Each row is a point. Any point is a mix of the corners, with weights that add up to 1. It lies inside the corners' shape when no weight is negative. Say inside or outside, and name the corners with a negative weight.

Corners:
(1): [58,48]
(2): [23,-23]
(3): [-81,-13]
Points:
[17,-20] => inside
[-49,-13] => inside
[-26,-30] => outside (1)
[58,4] => outside (3)
[-18,-5] => inside
[23,-13] => inside
[53,12] => outside (3)
[-14,34] => outside (2)
[-60,20] => outside (2)

Corners:
(1): [-34,37,-56,-25,-5,3,-16,26,109]
(2): [59,-14,-33,26,-53,-5,-40,44,11]
(3): [84,-45,5,-36,-47,-24,-7,-12,-16]
(4): [-6,-55,64,45,15,-5,9,-95,-12]
(5): [23,-51,34,-24,-47,-18,-56,31,-18]
(6): [-44,59,-18,-2,28,-42,19,33,54]
(7): [-53,-54,-2,22,5,9,36,-76,-42]
(8): [-29,9,-62,-7,69,-26,3,53,90]
(9): [-3,-70,40,26,-38,-5,49,-28,2]
(10): [75,2,5,-36,-30,42,-35,75,9]
Points:
[13,4,-31,-20,-15,-9,-13,49,39] => outside (4)
[27,-20,20,-22,-12,-22,1,28,51] => outside (2, 7)
[-4,-25,19,15,4,-13,9,-27,13] => inside
[-4,-20,1,-15,3,-13,-5,7,27] => outside (2)
[74,6,-10,-31,-93,-10,-41,109,30] => outside (4, 7, 8)
[-17,-28,-9,8,-8,0,9,-19,7] => inside
[0,-20,-8,13,-9,-3,-5,14,21] => outside (3)
[17,11,-27,-27,-5,19,20,51,50] => outside (2, 4, 5)

Corners:
(1): [-2,4,-76,-13,-13,-34,37,-40,-8,-28,23,30,-30,7,75,-35,15,26]
(2): [62,41,39,-43,-28,-44,-11,55,11,6,41,31,6,0,-61,20,9,-37]
(3): [-34,-43,3,7,-7,-33,49,-64,81,-32,-18,25,47,-54,46,0,34,4]
(4): [54,24,10,-15,44,-7,-26,46,-42,40,16,11,49,36,1,7,-28,-40]
(5): [-43,-27,2,24,-4,13,52,5,34,31,29,23,33,-28,19,-26,96,53]
(6): [-5,2,74,64,-53,-68,58,57,34,29,-25,71,81,23,19,-20,32,54]
(7): [46,-15,-45,-23,-34,23,15,-29,10,34,-3,5,-15,38,-11,-23,-34,-5]
(8): [-21,10,-55,28,-2,-15,13,-4,39,-15,-26,-15,-30,26,16,18,29,-19]
(9): [1,-41,9,39,-50,-39,71,40,12,0,-39,-6,43,-75,24,-29,52,16]
(10): [-2,88,24,-44,-33,1,21,40,-34,18,4,11,77,7,-71,15,-21,-31]
(11): [14,-3,-8,-46,-35,21,18,55,3,-33,48,-21,14,52,22,18,-34,-3]
(12): [-35,-23,21,38,14,-18,77,44,47,-22,-30,70,27,-40,-13,-61,21,20]
(13): [-21,3,-71,16,-20,-9,-23,-36,59,-7,18,-34,-27,-24,55,-64,-15,14]
(14): [74,88,40,-3,-21,57,-10,46,-18,-4,17,32,19,1,-14,35,-29,-17]
(15): [42,47,31,-19,21,-9,22,-24,-17,-18,30,-54,-14,44,-12,-5,-22,0]
(16): [19,19,51,-58,-36,13,-59,36,-60,-17,-9,7,-3,33,-37,20,-31,1]
(17): [59,7,4,36,-31,-30,21,59,21,-41,-49,53,123,32,-35,-41,57,52]
(18): [9,30,-10,-39,-25,22,8,-19,20,-6,-8,-17,-17,40,52,-65,42,-38]
(19): [22,18,22,26,-32,31,-14,2,-41,-13,58,8,14,38,-24,-11,-12,-62]
Points:
[-4,17,-7,0,-1,0,15,-18,14,-3,4,26,19,15,10,-18,10,6] => outside (2, 9, 11)
[8,27,37,4,-17,9,38,44,-4,6,-31,26,63,20,-16,2,10,7] => outside (1, 2, 13, 19)
[30,-9,-21,15,-7,-24,46,6,56,-1,2,21,7,-8,30,-29,27,14] => outside (10, 16, 19)
[9,17,28,-23,2,-17,-16,-17,4,11,1,-33,-23,6,-12,-10,-49,-49] => outside (1, 5, 11, 14, 17)
[30,17,-12,6,-50,-17,8,5,7,-30,7,6,14,18,-26,22,-25,-3] => outside (4, 5, 12, 18)
[116,140,12,-77,-33,17,-94,79,-79,-18,74,-3,-13,135,-46,42,-87,-56] => outside (3, 5, 7, 9, 12)

Corners:
(1): [2,-14,-15,12,5,-5,17,-12,2,-12,-52,30,-13,14,-31,24,-19,117,-32,-2]
(2): [-9,80,2,24,18,26,100,-19,-12,36,-26,-31,-34,-79,-42,-18,-51,-62,-35,103]
(3): [-48,31,15,16,-1,8,38,-6,-47,2,-120,-17,9,-53,13,-33,21,-65,-20,49]
(4): [20,-84,-76,-16,-9,21,-4,-71,-21,-68,16,59,14,78,-8,60,-41,-26,24,-52]
(5): [-28,44,10,-3,14,-1,86,-32,-110,-9,-28,-78,-8,-26,30,10,5,-45,-3,112]
(6): [102,-44,-12,-9,20,-6,3,-4,-42,7,36,25,46,57,-11,12,19,-31,30,-40]
(7): [-5,-98,-28,-25,-28,-38,27,-36,-9,-5,54,15,36,58,-45,-29,18,21,21,-48]
(8): [-2,-94,-4,18,21,-31,-63,-9,30,-21,50,-4,46,111,-8,19,25,32,27,1]
(9): [-8,9,28,79,10,10,5,-18,19,-38,-4,7,-14,-60,8,-14,-39,73,-124,-39]
(10): [-5,-18,-77,30,-24,-33,-48,-13,-4,-8,-10,10,-19,-71,-36,-5,-26,62,-69,41]
(11): [-34,62,2,51,-21,10,83,-41,-56,75,-40,9,-17,-23,53,28,44,-56,-60,62]
(12): [-6,32,-13,-20,-11,21,26,-58,35,8,-14,-3,19,-85,68,-1,11,-13,-2,31]
(13): [-11,13,-50,-62,-7,-44,-47,-53,-14,-28,39,37,92,117,7,-3,-13,-22,26,-4]
(14): [-33,72,-7,7,-2,86,32,-33,-70,4,-26,-2,-55,-3,47,-37,31,-21,-10,74]
(15): [-10,39,26,-18,-27,-5,-3,61,30,-76,21,18,-40,-37,-22,49,-11,31,-85,-12]
(16): [33,-17,5,-26,0,-45,-33,-67,-42,-3,17,-15,-31,95,1,7,-10,-14,47,-58]
(17): [-23,-6,-6,-2,48,-36,-29,-61,-49,-37,38,44,50,49,-61,49,17,9,74,-49]
(18): [-32,34,9,-48,-11,83,23,-7,-55,62,-34,-82,8,-38,2,28,-13,-32,-40,35]
(19): [-6,-12,55,-38,20,-14,-15,-13,-6,-24,3,66,-29,-73,-3,2,-40,61,-100,41]
(20): [41,-9,42,32,-73,9,-35,-32,5,-40,23,44,21,-8,-52,22,-10,64,-62,-6]
(21): [-15,-46,-9,5,-26,-23,1,12,-50,-10,31,33,53,64,24,17,-55,-12,99,-36]
Points:
[6,-14,-18,-24,-8,-14,1,-31,-17,0,21,12,21,25,-18,23,-14,6,10,11] => outside (3, 9, 14)
[3,0,-13,-3,-2,7,11,-36,-22,-9,-8,7,-3,3,-6,11,-2,-5,-25,13] => outside (21)
[22,-22,-9,-30,-9,8,-6,-28,8,-21,30,-10,-5,-1,-17,0,-21,37,-42,11] => outside (3, 11, 17, 21)
[1,5,-3,-5,-1,-2,12,-25,-27,-7,3,12,7,2,-9,9,-8,-1,-12,3] => outside (8)
[-7,5,3,4,-4,-4,9,-20,-23,-3,-1,4,5,-6,-4,6,-5,10,-21,9] => outside (4)
[7,-13,1,23,-9,-1,29,-22,-19,-13,-14,19,-21,-19,-1,-5,-1,7,-26,19] => outside (13, 17, 18)
[11,-20,14,-5,-8,-9,11,-15,3,-20,6,12,17,17,5,13,-20,10,-37,-10] => outside (10, 14, 17)
[6,26,0,5,-8,7,9,-16,-52,-7,-18,11,-6,-8,-9,17,-22,-5,-19,9] => outside (7, 8, 12)

Corners:
(1): [-16,-6,48,-23,21,-25,-81,-86,-85,14,49,-60,-18,-7,33,25,-10,47,-11,45]
(2): [-27,5,-34,-48,80,30,5,-62,54,-16,82,18,-60,-19,30,14,-35,-30,29,68]
(3): [10,1,-2,21,30,70,35,-7,32,-37,-35,-26,54,-37,-61,7,25,-15,30,-5]
(4): [-58,14,4,14,-36,38,49,-34,59,18,-33,-61,-19,-25,22,-39,-68,-63,-49,-22]
(5): [1,-51,-44,-7,40,0,15,-36,7,11,44,-22,40,14,27,-9,-19,15,-3,-41]
(6): [50,12,-82,30,-24,75,39,-50,-16,-16,-54,-5,-11,27,-39,35,10,13,-67,5]
(7): [2,-28,-11,6,-36,-41,13,57,-49,43,-30,62,-1,-2,33,27,23,37,10,0]
(8): [24,-44,13,42,21,-29,37,27,54,-30,-16,53,73,58,-75,-12,36,1,33,27]
(9): [40,24,62,-5,25,4,20,41,2,-15,55,-4,73,39,-27,-1,-63,58,20,-35]
(10): [-15,-20,-1,-34,-7,1,22,-46,8,45,-4,64,31,-18,18,33,15,-82,32,-6]
(11): [26,26,-33,16,33,34,46,-64,64,-4,36,36,45,10,36,-80,46,-6,-44,-2]
(12): [29,4,-48,-34,-47,-18,-15,-4,7,71,-34,71,50,-78,-58,-22,1,39,13,12]
(13): [25,24,-82,-84,-46,-50,-40,2,65,4,-29,8,-82,-81,4,27,-59,2,38,-44]
(14): [59,-49,-58,16,-60,56,-20,-18,39,20,-40,29,63,-43,-13,-65,12,16,27,-35]
(15): [-35,-26,46,-18,-12,98,30,-50,-77,28,-21,-8,-13,13,-30,4,63,-56,-39,49]
(16): [60,-45,-95,23,-29,-20,-79,34,-26,-37,3,31,7,-50,-47,2,-52,9,24,-65]
(17): [45,-9,22,-1,21,7,11,48,58,19,-22,17,15,-5,-35,53,-9,-22,2,26]
(18): [-36,33,-35,45,-29,76,67,-25,54,75,-59,-46,-42,42,-57,-25,20,-88,19,21]
(19): [-48,-7,13,-55,7,-3,-30,-4,-45,45,44,-20,60,34,52,20,31,16,-28,74]
(20): [-54,-31,55,56,-23,-30,53,39,61,28,39,-1,-1,57,-51,30,6,30,3,7]
(21): [-45,-11,53,5,52,14,-86,14,-49,-48,-4,-42,-2,57,-43,50,-21,50,-27,-3]
Points:
[15,-14,0,-6,7,13,-4,-3,-6,-1,2,13,20,4,-22,17,3,14,-1,7] => outside (4, 18)
[-22,10,14,-16,6,23,30,-5,61,19,-2,3,9,0,-17,-4,-12,-33,12,16] => outside (1, 5, 6, 7, 16)
[-4,-9,-2,-5,9,10,8,-7,20,9,11,2,18,-2,-11,-2,-8,-2,10,2] => outside (6)
[-8,-23,19,-3,27,14,-8,-25,3,-4,28,-2,39,2,-11,-4,-4,2,-2,11] => outside (6, 7, 13, 18)
[54,14,-57,-17,-15,-7,-14,3,36,5,-15,28,15,-35,-24,-8,-7,27,25,3] => outside (4, 5, 10, 15, 20, 21)
[-11,-22,-9,-36,-18,-11,-48,-11,-33,36,23,7,-5,-17,1,15,-14,25,28,1] => outside (3, 4, 6, 8, 11, 17)

Corners:
(1): [6,86,-24,-31,-61,-18,7,41,62,60,-6,19,-22,-16,-49,-36,-37,16,74,5]
(2): [-23,46,-2,7,-26,-43,-85,7,49,-24,45,50,9,48,-34,44,37,2,-35,-45]
(3): [28,29,-7,36,54,65,-9,-23,53,26,-40,-10,-26,-55,-15,-49,-31,-39,-5,25]
(4): [-40,34,6,11,-45,-29,-11,78,8,-3,44,-62,26,-11,17,31,27,15,-74,-7]
(5): [4,14,-12,56,-16,-44,21,-25,12,-55,44,-65,-59,-40,77,-39,18,8,-33,60]
(6): [70,62,-10,62,25,20,-44,-22,-4,-15,-27,-12,42,-43,43,-79,16,-15,34,-7]
(7): [-61,76,-62,-49,-26,26,-50,48,-18,-9,10,-21,4,-37,12,40,-12,-20,-49,-41]
(8): [-27,56,-27,17,-32,22,-40,41,36,-10,-62,31,15,-35,41,-24,-6,21,1,-36]
(9): [-26,-9,28,61,23,-20,-30,33,-26,-62,-44,-4,4,8,-38,-84,8,-21,-34,-56]
(10): [-12,38,5,-51,22,-11,4,14,-4,36,-57,40,0,22,-52,41,-1,22,3,-11]
(11): [35,37,11,-38,18,24,-6,40,46,11,-8,-1,-54,10,-7,-51,44,-12,-8,0]
(12): [-3,12,90,9,31,-24,15,-53,-9,2,-35,-1,-5,53,-47,-44,-45,-57,-68,81]
(13): [60,35,7,-9,-7,-12,-56,-7,-25,43,-8,70,-15,19,-15,-2,7,28,5,36]
(14): [45,75,63,10,11,-6,63,43,-44,-12,12,21,-44,-8,32,37,-40,2,-63,7]
(15): [68,-28,69,-11,14,-19,17,-48,2,10,-52,20,-88,15,-21,-23,-144,-73,17,22]
(16): [-16,42,-70,-3,-64,-45,9,82,7,-7,-52,-1,88,38,-70,19,-14,-30,-41,-12]
(17): [3,56,-64,71,-11,-68,20,-5,46,34,-65,8,-3,66,-7,-34,-64,47,-43,-8]
(18): [-40,46,-29,8,-7,-112,84,42,-64,55,-8,23,54,66,44,31,0,-13,-84,47]
(19): [-28,35,17,98,-72,-15,-5,-20,5,-24,-17,-43,-20,22,31,47,36,-78,-77,7]
(20): [-49,11,-12,-11,-75,44,49,-3,20,-36,28,-34,38,5,14,-37,2,-62,-38,-43]
(21): [-65,40,-2,-11,1,29,-32,33,7,-51,24,11,-6,65,-14,22,7,-14,-25,-5]
Points:
[0,41,5,10,-9,-10,4,14,8,-5,-4,4,-12,2,2,-4,-10,-8,-26,1] => inside
[12,50,20,16,-6,-9,14,22,-8,-8,-3,6,-15,3,10,7,-16,-10,-39,-1] => inside
[7,43,5,6,-16,-7,15,13,19,15,-22,6,-7,9,1,-9,-13,-5,-10,16] => outside (2, 7, 9)
[0,52,-21,9,-18,-18,4,19,13,11,-11,6,-3,13,6,7,-14,-1,-26,-1] => outside (9, 12)
[0,41,2,-5,-12,-7,6,23,15,7,-8,1,-11,9,-3,-17,-1,-12,-21,3] => inside
